Each wall is flat, endless, passes through zero and stands at right angles to its row. A trip goes straight from one point to another. List the walls that it crosses, first one first.

Walls:
(1): [.24 -.61 -.43]
(2): [-.01 -.17 -.04]
(3): [-.26 -.33 -.37]
(4): [.03 .21 -.03]
(5): [.33 -.07 -.16]
Trips:
[-.09 .24 -.05] to [.18 .01 .15] => 5
[.22 -.62 -.14] to [.03 -.52 .63] => 5, 3
[.18 .08 .07] to [.26 .41 -.10] => none
[-.48 -.22 .07] to [.01 -.05 -.06] => 1, 5

Walls:
(1): [.29 .13 -.03 -.09]
(2): [.32 .23 -.04 -.09]
(3): [-.33 .46 -.02 .11]
(4): [-.40 .09 .54 -.03]
(5): [-.04 -.23 -.14 .20]
(6): [-.42 -.09 .00 -.06]
(7): [.67 -.16 -.07 .04]
(8): [-.15 -.20 -.08 -.68]
Trips:
[-.26 -.07 -.33 -.10] to [-.53 -.41 .06 .07] => 4, 3
[.00 -.13 -.11 -.02] to [-.51 .14 -.76 .14] => 7, 3
[-.06 .33 -.08 .11] to [-.27 .05 -.12 -.04] => 6, 1, 2, 8, 5
[-.32 .02 .04 -.41] to [.22 .21 -.34 -.06] => 2, 1, 4, 6, 7, 8

Walls:
(1): [-.35 -.01 .40 .01 -.08 .18 -.16 .41]
(2): [.16 .18 .13 .34 -.06 -.12 .23 -.48]
(3): [.31 .12 .25 .00 .06 -.14 .00 .25]
(4): [-.01 .05 -.77 .07 -.07 .23 .41 -.29]
(5): [.28 .31 .05 -.02 -.41 .20 -.12 .11]
(6): [-.18 .02 -.20 -.14 -.43 -.10 -.72 -.04]
(7): [-.18 -.29 .45 .15 -.07 -.06 -.49 .21]
(8): [-.47 -.05 .19 -.55 -.19 .23 .01 -.15]
Trips:
[-.22 -.37 -.18 .07 .23 -.25 .32 .04] to [.02 -.03 -.17 -.32 .21 .29 .25 -.28] => 8, 2
[-.27 .36 .20 .11 -.13 .25 -.20 .25] to [.09 -.11 .23 .34 .06 .08 -.29 .40] => 8
[.04 -.57 -.39 .05 .10 -.48 -.40 .14] to [-.13 .00 .30 .33 .14 -.20 -.13 .04] => 3, 1, 2, 6

Walls:
(1): [.08 .45 .25 -.13 -.04 .08 -.29 .29 -.06 -.24 -.19]
(2): [-.40 .16 -.14 -.17 -.18 -.27 .42 .17 .00 -.18 -.14]
(3): [-.09 .28 .09 -.32 .17 .22 -.18 -.05 -.38 .08 -.31]
(4): [-.41 -.01 .15 .13 -.25 -.32 -.44 .01 -.31 .23 -.19]
(5): [.00 .07 .13 .32 -.29 -.10 -.19 -.01 -.16 -.27 .22]
(6): [.37 -.08 .11 -.23 -.08 .03 .38 -.04 -.48 -.05 -.59]
Trips:
[.10 -.24 .00 .09 .63 -.27 .09 .06 -.07 -.01 .05] to [-.10 .04 -.32 -.02 -.01 -.02 .14 .15 .22 .33 -.20] => 6, 2
[-.04 .08 -.47 .20 -.08 -.34 -.03 .15 .06 -.34 .22] to [.06 .24 .32 .23 .33 -.26 -.07 -.07 -.18 .25 .10] => 4, 1, 2, 3
[.13 .02 .45 -.04 .33 -.28 .45 .00 -.17 -.18 -.36] to [.09 .22 -.25 -.26 -.31 -.16 -.30 .06 .51 -.13 .07] => 3, 6, 5
[-.15 .26 .77 -.02 .42 -.22 .14 -.16 -.04 .00 -.03] to [-.07 -.14 .08 .00 .16 .14 .52 .10 .07 .39 -.04] => 4, 1, 3
[.94 -.58 -.32 -.23 -.39 -.24 -.28 .13 .35 -.47 .13] to [.12 .08 .12 .26 -.11 .58 -.35 .74 -.10 .19 .23] => 1, 6, 3, 4

Walls:
(1): [-.05 -.36 .08 .30 -.21 -.06 -.26 -.57 -.28 -.06 -.40 .11 -.12 .09]
(2): [-.44 -.13 -.12 .42 -.33 -.02 -.10 .41 -.14 .40 -.53 -.07 .00 .55]
(3): [.07 -.12 -.19 -.07 -.10 .18 -.12 -.23 .03 .02 .13 -.36 -.32 -.31]
(4): [.04 -.07 .12 .22 -.25 -.19 .42 -.24 .14 -.24 -.16 -.17 -.23 -.04]
(5): [.15 -.02 .04 -.22 .16 .36 -.19 .09 .41 .29 .09 -.28 -.39 .46]
(6): [-.43 -.53 .00 .06 .56 .15 .24 -.17 .37 .38 -.08 .15 -.25 .31]
(7): [-.44 .34 -.22 -.20 .03 -.18 -.38 -.02 -.09 -.52 -.03 -.29 .02 .06]
(8): [.11 .03 .25 .18 .50 .05 .44 .25 -.09 .21 -.43 -.43 -.49 -.49]
Trips:
[.02 -.23 .33 .36 .20 .39 -.15 -.17 -.25 -.12 -.11 .35 .28 .06] to [-.24 -.11 -.25 -.31 .52 .34 .11 .22 -.02 .50 .21 .10 .14 .04] => 5, 1, 8
[-.29 .13 .02 -.09 .40 -.22 .00 .17 .29 .28 .30 .58 .28 -.03] to [-.44 .04 -.12 -.08 .02 .04 -.24 -.03 .03 .07 -.02 .67 .15 .09] => 2, 7, 1
[-.08 .23 -.17 -.70 .06 -.22 -.56 -.25 .20 -.04 -.14 .21 .15 -.16] to [.24 -.09 -.53 .09 -.20 .10 -.08 -.19 .16 -.22 .05 .08 -.17 -.18] => 1, 5, 4

Walls:
(1): [.36 -.75 -.17 .73 .07 .18 .33 .39 -.29 -.31 -.31 .03 .14 -.13 -.21 -.67 -.11 -.04]
(2): [.36 .13 -.02 .22 -.29 -.13 -.23 .14 -.42 .05 .03 -.20 .36 .18 -.21 -.13 -.09 -.36]
(3): [.01 .18 -.14 -.27 .15 .11 .18 -.23 -.18 -.13 .20 -.18 .30 .06 .30 -.31 .14 .16]
(4): [-.10 -.24 .06 -.21 -.11 -.17 -.06 -.23 .08 -.25 .36 -.09 .09 -.18 -.11 -.61 -.44 -.26]
(5): [.05 .06 .36 -.04 -.12 .20 .48 -.03 -.30 -.48 -.18 .29 .33 -.13 .31 .03 .26 .02]
(6): [-.32 -.13 .46 -.37 -.04 -.04 .07 .12 -.01 -.40 -.19 .38 .06 -.26 -.08 -.38 -.05 -.21]
(7): [.14 -.15 .06 -.10 .04 -.33 -.21 .40 .23 -.25 .36 -.03 .32 .00 -.36 .06 -.26 .28]
(8): [.23 .45 -.42 -.40 .03 .07 -.16 .19 -.23 -.11 -.59 -.44 .02 .31 .52 .11 .09 .01]
(9): [.45 .25 -.25 .24 .04 .17 .21 -.01 .19 -.08 -.10 .10 .32 -.02 .43 -.24 -.06 .10]
(10): [-.07 .03 .27 .04 -.17 .46 -.26 -.30 -.40 -.12 -.19 -.14 .11 -.03 .31 .17 .43 -.23]
Trips:
[.50 .07 -.28 .06 -.30 .50 -.22 .14 .04 .26 .25 .03 -.16 -.23 .43 .15 -.27 .16] to [.26 -.29 -.02 -.50 -.24 .18 .08 .46 -.18 -.36 .08 .19 -.11 -.25 .46 -.41 .04 -.34] => 3, 1, 5, 4, 6
[-.06 -.77 .30 .08 .15 .12 .51 .15 .36 -.15 .06 .10 .31 -.16 .20 .11 .41 -.27] to [.06 .33 -.36 -.22 .06 .66 -.08 -.03 .33 -.12 -.12 -.04 .24 -.54 .07 -.61 -.18 .30] => 3, 7, 8, 10
